Every row gives one point. The points of each table are mixes of a few directions, plus a little noise. Count the directions of each table, and those that both share. Where both have some left over, give the other angles between the two spaces (their principal angles), to ten degrees, smallest first.

First (5 x 3):
[[  12   17   39]
 [   7  -23   10]
 [  18  -23   42]
 [   3   31   17]
 [ -39   -1 -109]]
Second (5 x 3):
[[ 27 -13  70]
 [ 20  -9  51]
 [-18  25 -42]
 [  1 -38 -10]
 [-29  36 -69]]
Directions: first 2, second 2, shared 2

First, 9 rows:
[[-22  14   1  20  -8 -41 -16   6 -11]
 [ -8  37   5  48 -21 -55 -59  -9   4]
 [-59   5  -6  -3   0 -52  30  29 -38]
 [ 77  -3   4   6   3 108  12 -28  49]
 [-39  29  -6 -50   7 -27  10  12 -18]
 [-10 -35   0 -15   7 -21  -2   6 -14]
 [ 13 -10   2  34  -5  17  10   0   5]
 [-13 -20   0 -24   6 -34 -20   2 -12]
 [ 61 -16   0 -16  11 106  35 -18  35]]
Second:
[[ -34   94  -38  -34   -6  -52    1   53  -26]
 [  29   -1    4   -4   -7   27   -3  -23  -25]
 [   2  -44   26  -13    1   20    5  -43  -24]
 [ -16   53   -8  -40   -7  -19   -3   -2  -40]
 [  35  -18    5   21   -3   31   -7  -15   11]
 [ -24   30    4  -23    0  -18  -11   -8   -1]
 [  50   53   -5    2  -16   34  -31  -23    1]
 [   6  -40    6   51   10    6   -7   13   76]
 [ -31 -121   -3   45   24  -20   57   55   18]
 [ -17   -6    9   -5    4   -9   -2   -7    9]]
Directions: first 4, second 4, shared 2; angles 60, 70

First (11 x 14):
[[  2  -1 -10  -6  -4   4   2  -3  -2  -2  -4  -4   0   2]
 [  4 -10 -13  -7 -15  -9  10   8  -2  12  24 -28  -3 -15]
 [  1   3  -4  -3   1   3  -1  -4  -2  -5  -7   4   3   2]
 [-18 -11  36  20   3  23  -2  14  28  11  -4  13 -36  36]
 [ -7  16   9   3  19  28 -15 -19   4 -27 -53  46   2  35]
 [ -2   1  13   8   6  -5  -2   3   2   2   4   6   0  -2]
 [ 27  29 -43 -23  13 -38  -7 -30 -47 -30 -12   7  69 -52]
 [-33 -30  65  37  -5  35   4  37  54  34  17   3 -74  56]
 [ 18   2 -49 -28 -17 -15   9 -10 -24  -4   9 -31  25 -32]
 [ -4 -35 -13  -8 -39   7  24  29  19  38  49 -61 -42   1]
 [ 12  35   9   7  38 -32 -20 -24 -31 -29 -22  45  56 -30]]
Second, 9 rows:
[[  -9   -2   13    4    2   -8   -2    4   16   11    8    5  -13   -4]
 [  14    1    2    9    3  -15    3    8  -27   -3   19  -15   25  -17]
 [ -22  -10   -1  -15  -13   -4    1    1   47   27    8    2  -44   -4]
 [ -12   -3   -6  -14   -8  -17    1   -2   28   21   13   -1  -22  -19]
 [ -17   21   21    1   26   -9  -21  -21   26   -7  -33   58   -5   -1]
 [  -5  -13   15   10   -7    5    6   16   10   15   19  -14  -19    8]
 [  55   -8   25   64   14   58   14   36 -121  -58    0  -45   78   65]
 [  -8    2  -21  -25   -9  -25    0  -11   23   16    8    0  -11  -32]
 [   5   12  -49  -36   -7   14   -4  -31   -3  -21  -43   11   10    3]]
Directions: first 3, second 4, shared 3

First, 9 rows:
[[ -11   -5  -24  -15  -63   30   -2  -39    4  -11  -23    4  -32    2
     2   -7   36  -16  -16  -41  -29    3    5    2]
 [   8   -5   35   18   77  -28   10   51   -2    8   30   -2   39   -8
    14    8  -38   10   20   48   42   -7   -8   -3]
 [ -12  -32   34   12   47   10   33   42   12  -17   23   13   22  -18
    55    1   -5  -19   16   20   48   -8   -9   -3]
 [ -12  -13   -5   -6  -28   24   10  -14    7  -14   -7    7  -15   -4
    19   -5   24  -17   -6  -22   -5   -1    1    0]
 [  15   40  -43  -14  -62  -11  -41  -54  -15   20  -30  -16  -29   23
   -69    0    8   23  -21  -29  -62   11   13    5]
 [  20   37  -26   -7  -22  -26  -36  -29  -16   24  -15  -17   -8   19
   -62    3  -12   29  -11   -4  -39    8    9    2]
 [ -27  -55   46   13   50   30   55   52   22  -32   28   24   21  -30
    94   -3    9  -40   20   16   67  -12  -14   -5]
 [  -8  -29   47   18   81   -7   32   63   10   -8   35   10   38  -19
    53    5  -24  -10   25   43   62  -10  -12   -5]
 [  27   60  -59  -19  -79  -23  -61  -73  -23   32  -40  -25  -36   34
  -104    0    3   37  -28  -33  -85   16   18    5]]
Second (10 x 24):
[[  26   36   -6    5   26  -46  -31    3  -17   31    3  -18   17   16
   -57    9  -38   37    2   28  -13    4    4    1]
 [ -21  -19   -7  -13  -25   22   12   -6   12   -8   -9    4   -9   -8
    29   -2   19  -24    2  -10    3    4   -5   -2]
 [ -27    3  -40  -43  -46  -14  -22  -20    9   35  -32  -23    1    3
   -10   14   -8  -16   14   22  -16   28  -11   -5]
 [  34  -15   63   65   62   35   43   29   -9  -62   47   40   -7   -9
    33  -23   24   13  -23  -42   29  -44   15    7]
 [  61    6   77   86   98   13   34   39  -23  -59   63   39    2    0
     3  -24    5   42  -27  -35   27  -54   22    9]
 [  -6  -11    3    1   -5   14   10    0    5  -10    1    6   -5   -5
    17   -3   11  -10   -1   -9    5   -2   -1    0]
 [  27   -1   38   42   45   11   20   19   -9  -32   30   21   -1   -2
     7  -12    6   16  -14  -20   15  -27   10    4]
 [ -69   17 -113 -119 -121  -51  -70  -53   21  105  -87  -67    8   12
   -44   40  -33  -33   41   70  -48   79  -29  -12]
 [ -17  -17   -3   -9  -19   20   12   -4   10  -10   -6    6   -8   -7
    26   -2   17  -20    1  -10    4    2   -4   -1]
 [  -9    1  -13  -14  -15   -4   -7   -6    3   11  -10   -7    0    1
    -3    4   -2   -5    5    7   -5    9   -4   -1]]
Directions: first 2, second 2, shared 1; angles 60

First (10 x 32):
[[-14  77  97 -56 -68   2  47  10  17  44   8 121  79  55 -59 -85 -19   4
  -19  32  -7  49  97  39 -78  48  -1 -16  81 -18  43  15]
 [ -7 -22  20  16  20  -4  18   6  15   8  -9   3 -12   9  -8  -3 -30   0
    8   0 -10  19   6   1   4  13  -7 -15  16 -10  -9 -32]
 [  0 -17   2  12  11  -2   7   2   4   3  -3  -9 -13  -3   1   4 -12   1
    2  -1   0   4  -6  -1   4  -1  -2  -4  -1  -3  -7 -17]
 [ 31  -4 -31  20 -17   7  -8  -7 -17   2   9 -16 -30  -5  -8   1 -14  15
  -27   9  -4  -3 -21  12   6 -62  -6  32 -47  19   2   8]
 [  8 -22 -31  25  28   6 -21  -4  -3 -21  -4 -28 -29   1   8  23 -13   1
    6 -11 -21  -6 -22  -8  39 -23  -9   8 -29   9  -9   2]
 [ 10 -15 -45   4  -2  -5 -18  -6 -19  -8   6 -54 -19 -44  32  31  40  -1
   -5  -7  34 -36 -47 -15   5 -25  13  17 -39  12 -12   7]
 [-13  11   3 -21  -5  -6  -3   0  -1  -2   1  -2  21 -14  15   5  34  -9
    9  -5  21 -14   0 -10 -12  27  12  -9  15  -5   0   9]
 [  0 -11 -27  -3   1  -7 -11  -3 -11  -6   3 -39  -7 -37  29  25  38  -5
    3  -8  31 -29 -33 -15   0  -3  14   5 -19   4 -11   3]
 [-14  44  29 -26  -5  12 -11   0   9 -13  -3  61  42  49 -24 -27  -9  -7
   11  -1 -40  19  52   8   4  32  -9 -12  37  -5  24  36]
 [ -1 -41 -16  30  36  -4  -1   2   5  -7  -9 -36 -34 -12  13  25 -16  -1
   12 -10  -4  -2 -27 -12  27  -5  -5  -6 -14  -2 -21 -30]]
Second (9 x 32):
[[ 10  12  61   9 -54  -4   9  -8  16  16 -24  15  12  26 -16  -1  30 -21
  -16  -5   7  10  -2  31 -20   1 -14 -20  33 -32  18   4]
 [  3  -8 -89  19  72  31  -8  27 -17 -47  52  11  13 -31  43  -1 -39  33
   -4  -2 -28 -11 -14 -31  24 -13  -1  31 -10  50 -37  25]
 [-35  -5 -29 -47  37 -22 -36  -6 -22 -10   3 -46 -23  -6 -14  13 -13 -13
   49  14  13 -27 -14 -29  22  12  54   9 -63   6  -5 -17]
 [  6  23  40  -1 -45  36 -12   2   0  -7 -10  44  29  37  14 -17   0  -6
  -10  -1   2 -21 -30  17 -11 -11 -10  -6  56 -28  -6  24]
 [-12  18  64 -23 -48 -17   0 -26  14  28 -36   2   5  28 -37  -1  38 -23
    2   9  22   8  11  17 -17  12 -10 -30  -3 -35  36  -9]
 [ 19 -47  -9  21  11 -59  37   0   7  43 -13 -67 -65 -42 -18  21  -5  -4
    6 -14   1  33  44   7   0  11  22   8 -28  12   4 -54]
 [ 13   4  18   6 -28  24  10  -1   3  14 -10  29   3  11  15 -18 -12  15
  -14  -2   1  -3   4   7 -11  -8 -19   0  41 -11  -5   2]
 [-35  18 -27 -45  30  12 -22 -18 -10  -7   4   7  10   3  -7 -10  -3  17
   22  24  12 -15   7 -36  11   8  -5  -3 -46  12  11   3]
 [ 32 -14 -29  63  26  -1  23  30  10 -28  34   4  15 -25  21  15   3   1
  -35 -22 -32  25  -6  17   2 -12 -16  12  21  27 -16  23]]
Directions: first 4, second 5, shared 0; angles 40, 40, 70, 90

First:
[[ -10  -10   -5  -56   35    4    6   12   72   34   -2   14   10  -35
   -44  -15   14  -42   34  -32   25   60   18   46  -11   13   27  -36
   -11  -25   22   -9]
 [ -10    4   -9    8  -17  -14 -101  -22    8   -2  -31   20   -9   26
    38   -4  -49   31   -1   11  -55  -16  -18    6   -2   48  -33    6
   -14    9  -18   39]
 [  11    7   17  -14   11   15  121   21   22    6   62   -7   30  -20
   -43   15   21  -35   -4    5   55  -18   16   12    9  -44   37   -3
   -16   -5   20  -44]
 [  13   18   19   13  -16    7   87    5    4  -10   65    0   31   10
    -8   25  -18   -3  -22   32   21  -70   -1    0   16  -30   14   18
   -32   12    4  -27]
 [  10    4    9   13   -5    3   53    3  -21  -11   24  -10    8    6
     1    8   13    2   -9   11   18  -22    5  -14    4  -28   11   14
    -2    7   -2  -18]
 [   0    1    0   11  -14  -18  -52  -26  -11  -12  -16   10   -4   36
    46   -8  -22   38    4   15  -35  -18   -1   -4   -7   19  -14   22
   -19   17  -24   21]
 [ -12    1  -12   -6    4   11  -41   15   19   15  -18    5  -10  -28
   -28    6  -16  -23   -8  -15   -8   18  -18   10    8   26  -19  -29
    21  -17   17   13]
 [  12  -12   10   -4    5  -24   21  -29  -26  -16   -4   -5    1   41
    50  -26   37   38   30    5    3   12   33  -11  -24  -25   28   37
   -22   20  -29   -8]
 [  -4  -14  -13   11    2   -6  -60   -7  -41   -6  -53  -11  -31    3
    22  -17   23   17    6  -18  -18   41   -2  -23  -11   10  -17    0
    37   -1  -11   21]
 [  -9    2  -16   24   -6   22  -34   28  -27    3  -27  -14  -26  -38
   -33   16   -4  -24  -32  -15   -4   12  -32  -21   18   12  -35  -29
    58  -18   21   13]]
Second, 9 rows:
[[ 12 -35  54  32  48 -22  93   5  24  47  41 -20  10 -44 -69  34  26 -88
  -57  19  40  -3  16  -8  38 -29   1  33  31  22   0 -33]
 [  2 -23 -19  23 -13  14  14  24 -50 -38 -24  -2 -35  49  21 -13  -9  29
  -21 -13  22  39   4 -13 -29 -27  23   7  12 -44   5   7]
 [-13  24  -8  12  -3 -15 -24 -12  23  14 -12   5  21 -21  -3   5   8   6
   18   5 -30 -37  -6  -6  28  33 -39 -10   2  13  -1   4]
 [ 11  25 -26 -39   9  59 -34 -19 -42 -26 -15  -3  -4  -6  39 -25 -20  19
   24 -20 -13  -2 -25 -21  -4  18  13 -67   0  22  10  14]
 [ 20   9  25 -90   5  23 -24 -20  27  11  51   3  11 -18   8  -5 -17 -18
   31   2   6  15  -3  42 -30  -9  47 -10 -44  41  -7  -5]
 [-24  13 -15  36 -27 -43 -28   5  28   6 -25  13  12  10  -1   7  11  31
   15   8 -30 -26   6   5  13  25 -44  24  -3 -21  -6   8]
 [ 21  -4  19 -41  27  36  19 -12 -11   5  29 -11   0 -22  -4  -3  -8 -34
   -5  -4  20  12  -7   0  -4 -14  34 -24  -2  32   4  -9]
 [-10  11 -34  14 -24   7 -34   6 -27 -30 -37   8 -12  31  33 -16  -8  49
   14 -11 -17   2  -7 -11 -12  13 -11 -13   1 -27   3  18]
 [-18 -20   6  53 -21 -57  18  23  27  11  -8   7  -2  23 -24  17  17   7
  -18  14   3   1  22  12   2 -10 -23  60   3 -39  -8  -5]]
Directions: first 4, second 4, shared 0; angles 30, 40, 60, 80

First:
[[-62   1 -28  -1 -64  25  11  14  -6  -5 -14 -25  22  22  19  10 -22 -47
   48   5  37 -11 -37 -27   6   3  58 -45  34 -17   6 -20]
 [ 34 -36  13  42  16   3 -22 -57   1  23  39  18 -11 -40 -64  -4  16   5
  -34  -9 -28  32  33  -2 -13  19 -24  -3  -7   3  17   6]
 [-35 -34 -11  -1 -30 -24 -21 -32  23   7 -36 -28  37 -22 -19  -7 -23  -1
   32  27  20  34  -1 -35   7 -28  22 -47 -29  17  17 -56]
 [ 65  -5  32  15  47   7 -30 -26  14  19 -12  32  -5 -68 -21 -21  12  44
  -51   5 -37  19  32  25 -23  -3 -30  28  -5  11 -53   6]
 [-24  41  -8 -11 -36  -3  26  33  -4  -7 -23  -8  -6  62  12   4  21 -33
   34  -8   1 -16 -36 -13  15  12  15  13 -10  -1  33   2]
 [-34  24  -2 -33 -40   6  39  52   6 -10 -19  -9  19  33  26  25 -38  -5
   32   3  27 -30  15 -30   7 -22  37   3  19   0   2 -32]
 [ 25  -3   2 -12  56 -13   6  11 -16 -16  44   8 -26   9  20   6   4  27
  -31 -12  -4 -17  16  35   2   1 -41  25  -1  -5  -2  39]
 [ 31  12   0   0  53  -2 -10   5 -18 -11  20  11 -31   5  26 -13  31  11
  -29 -10 -15 -12 -23  49  -1  17 -37  25   0  -9 -20  54]]
Second, 8 rows:
[[ 98  53  69 -20 -15  53  43  19  13  32  17  87 -55  10 -47  23  23   4
  -29 -31 -55  11  55  -8  -4   9   8 121  19   3  -4   9]
 [-33 -15 -29  -5  -2 -18  14  11 -17 -20  31 -26  10  31  13  14 -20  -8
    8  -4  24 -21   7  -3   8  -2  -6 -26   2  -6  30   2]
 [ -5   3  -2  11   9  -1 -18  -7   2   2 -19  -6   0 -13  10 -16  16  -2
    3   6  -3   5 -30  11  -3   7  -2 -12  -3  -1 -16   9]
 [ 74  74  35 -45 -39  41  33  43   9  13 -48  57 -20  31   2   1  18 -10
   -5  -9 -40   0   8   2   4  -7  24 101   5   7 -29  -9]
 [-37 -52 -33  11 -11 -15 -24 -33   0  -6   3 -35  44 -32  -5  -3 -40   2
    6  20  29  12  12 -14  -4 -18   8 -68  -1   2   0 -34]
 [-46 -26   0   7  35 -53 -16 -11  15  -7  -6 -35   5  -7   6  -4   2  26
   20  14  20   7 -12  -9   9 -14 -22 -40 -39  15  26  -7]
 [-21 -25 -30  17  -7  -2 -23 -33 -14  -5  13 -20   0   5  -1 -12  13 -30
   11   2  10  16 -42  10   6  15   2 -37  -4 -11  18  14]
 [-29 -10 -11  24  29  -6  -9  10  -8  -9   9 -21  15 -24  22  -2 -13  18
  -13   1  14 -30   2  12 -16  10 -13 -39  22  -8 -25  16]]
Directions: first 6, second 6, shared 4; angles 30, 50

First (8 x 32):
[[  70   46   37  -39   26   30  -49   94  -18  -74   43 -108   46  -27
    74   53  -75   72  -39  -67  -25   63  -31  -34   57  -32  -43  121
   -48   69   20   67]
 [  14   14    6  -14   11   11   -9   27   -5  -21   12  -33   10   -7
    19   24  -23   18   -4  -22   -6   20   -6   -6   14  -10   -9   35
   -14   21    7   21]
 [ -37   10  -28  -26   29   21   28   12   -5   -9    2  -28  -19    4
    -5   73  -18  -12   47  -34    6   24   16   22  -13  -11   20   22
   -10   16   14   22]
 [ -70  -26  -42   13   -2   -9   50  -59   10   47  -29   60  -43   21
   -54    4   43  -57   53   28   20  -31   31   36  -47   17   42  -72
    28  -40   -7  -35]
 [ 102    2   71   32  -43  -25  -76   20    0  -18   16    4   57  -20
    43 -115   -1   57 -108   34  -22  -17  -46  -59   52    5  -59   15
    -3    3  -17  -11]
 [ -31  -11  -19    5    0   -3   22  -25    4   20  -12   25  -19    9
   -23    4   18  -25   24   11    9  -12   14   16  -21    7   18  -30
    12  -17   -2  -14]
 [  -4  -13    0   17  -14  -13    2  -24    5   19  -10   32   -4    5
   -15  -34   22  -12   -6   25    4  -21    2    1   -8   10    3  -33
    14  -20   -9  -21]
 [ -46  -21  -26   13   -6  -10   32  -45    8   36  -21   48  -29   15
   -39   -8   34  -40   32   26   14  -26   20   23  -33   14   28  -56
    22  -32   -7  -29]]
Second:
[[   8  -61   17    8   10    6  -17   -8  -15  -29   -3   -7   27  -30
    -7  -21   16   -2   14   -9  -30  -16    5    3   -8   18  -13  -30
     3    1    9   39]
 [ -12  -45   -8  -36   -2  -23   24  -27  -13   44  -12    3  -34    5
    13   15   43  -15    8   11   61  -26   48  -89   19    9   16  -10
    -3   38   64   36]
 [ -56   13  -80   35   37   82  -19   -4  -31  -12  -45  -32   93  -89
   -32 -112  -62   19    1   -9  -12  -11  -67   50   25   34   22   -9
    15  -14  -36  -87]
 [  -6   55  -25  -29    8  -23   75   -6   50  -57   12    8   26   62
    41   35   47  -44  -24    3    9   12   -1  -10   10  -33   22   20
    14  -10  -36  -22]
 [  52   46   34  -16  -19  -28   16   25   59  -47   10    3  -10   85
   -14   74   34  -23  -16   14  -64   22   11   14    7  -59  -26   47
   -15  -31  -20  -21]
 [  16  -54   17   18   -7   29  -59    1  -30   23  -39  -13    3  -46
   -59  -31   -9   29   25    3  -49  -17    7  -12   19   18  -26   -5
    -8   -4   42    2]
 [   8   19   18   -5   -4  -38  -14   42    0   69   90   -2  -83   25
    38   58  -93    0  -29   12  103   13   -3   63  -69  -24    3    7
   -54   41  -26    9]
 [ -11   25   28   27  -20   -4   -7  -21  -18    8  -14   40  -24  -15
    21  -16   25   36   21  -26  -17   23    2  -16   -1   40    1  -20
    50  -19    4   43]]
Directions: first 2, second 6, shared 0; angles 70, 70

First:
[[ -9  13   2  15   2  -5 -13 -26 -12   9  23   6  -6  30   1  -4  14  -1
   12   3 -14  -6   7  10  19 -16 -16  -4   3  19  -3  -5]
 [ 28 -44   6 -35 -21  -7  14  16  29  30 -80 -32  -3 -30 -17  16 -27  17
  -12   3  27  -7 -42 -18 -32  13  66  26 -14 -28  14  17]
 [  5  11  11 -13 -25 -23  18  28  -3 -49  25  -6  36 -20  35   0 -33  26
  -23 -21 -22   2  28 -17  -2 -29 -26 -21  -9 -24 -19  -7]
 [  3  25  20 -12 -42 -45  14  19 -15 -63  54 -11  51  -4  54  -1 -44  46
  -27 -31 -45  -3  47 -19  15 -64 -47 -32 -12 -23 -33 -11]
 [  9 -14  -1  -9   1   5   3   6   9  14 -31  -8  -5 -13 -10   4  -3   0
   -1   4  14   0 -15  -4 -11  13  24  11  -3  -8   8   6]
 [-23  23   4  43  15  -8 -48 -86 -30  58  37  14 -40  96 -20 -10  53 -10
   43  19 -22 -22  -3  31  54 -28 -21   3  12  63   1  -9]
 [ -3  11   4   5  -6 -10   0   0  -8 -15  23   2  10   7  14  -1  -5   7
   -3  -6 -14  -1  14   0   9 -17 -20 -11  -1   1  -9  -6]
 [ 11 -21  -6 -18   4  16  15  28  18   1 -41  -5   1 -41 -10   6  -9  -7
  -10   2  24  10 -17  -7 -28  32  29  13  -3 -20  12   8]
 [-16  -6 -35  25  72  76   0  14  12  19 -11  43 -41 -28 -45  -8  57 -79
   21  31  50  30 -17  26 -21  95  11  15  24  18  32   5]]
Second (8 x 32):
[[  16  -25   -8   20   -4   -6   43  -30   -4  -23  -16  -19  -14   -8
    -3   24   62  -21  -12   -3   12    4   21    6   22  -10   22   47
   -14  -15   28  -16]
 [ -10    3   39  -33   -6  -36  -42   37  -34  -52  -36   11  -27   51
   -35    2  -12    5   16   -9   12    1  -94  -22  -30    3  -26  -63
     2   20  -39   52]
 [  -8  -29   -5   30   -2   26   23  -32  -23   24    8   -1   -2   -1
    32   10   37  -18   20  -13  -37  -11   26   10   38  -18    0   32
   -16  -13   23    5]
 [  25   -1  -23   32   21    2   29  -30    3    1   -5   -4  -17   30
    -5   10   48  -16  -14   10  -19  -16   27   14   40  -20    7   21
     3    8   18  -23]
 [ -38   36   30  -28  -10  -19  -76   11   -8   17   25   19    0   25
   -22  -25  -53   23   28    5   23   11  -48   -5  -36   18  -27  -52
    16   37  -38   22]
 [  34    4  -26    1   11    0   36   13   34  -13  -12  -11    9  -24
    -6    5    0    0  -38   11   11    1   32    0    0    3   21   17
     6  -15   12  -31]
 [  -2   25  -18  -31    3   38  -16   67   47   48   28   15   63  -69
    39  -36 -121   38  -14    5  -18    2   32  -11  -42   27   -4  -33
    16  -23  -18   -5]
 [ -16  -14   10   11  -15   -6    4  -36  -15    2    8  -10  -11   -4
    -1   11   38  -11   14   -6   18   11    5    7    9   -2    7   31
   -12    1   14   -4]]
Directions: first 3, second 5, shared 1; angles 70, 80
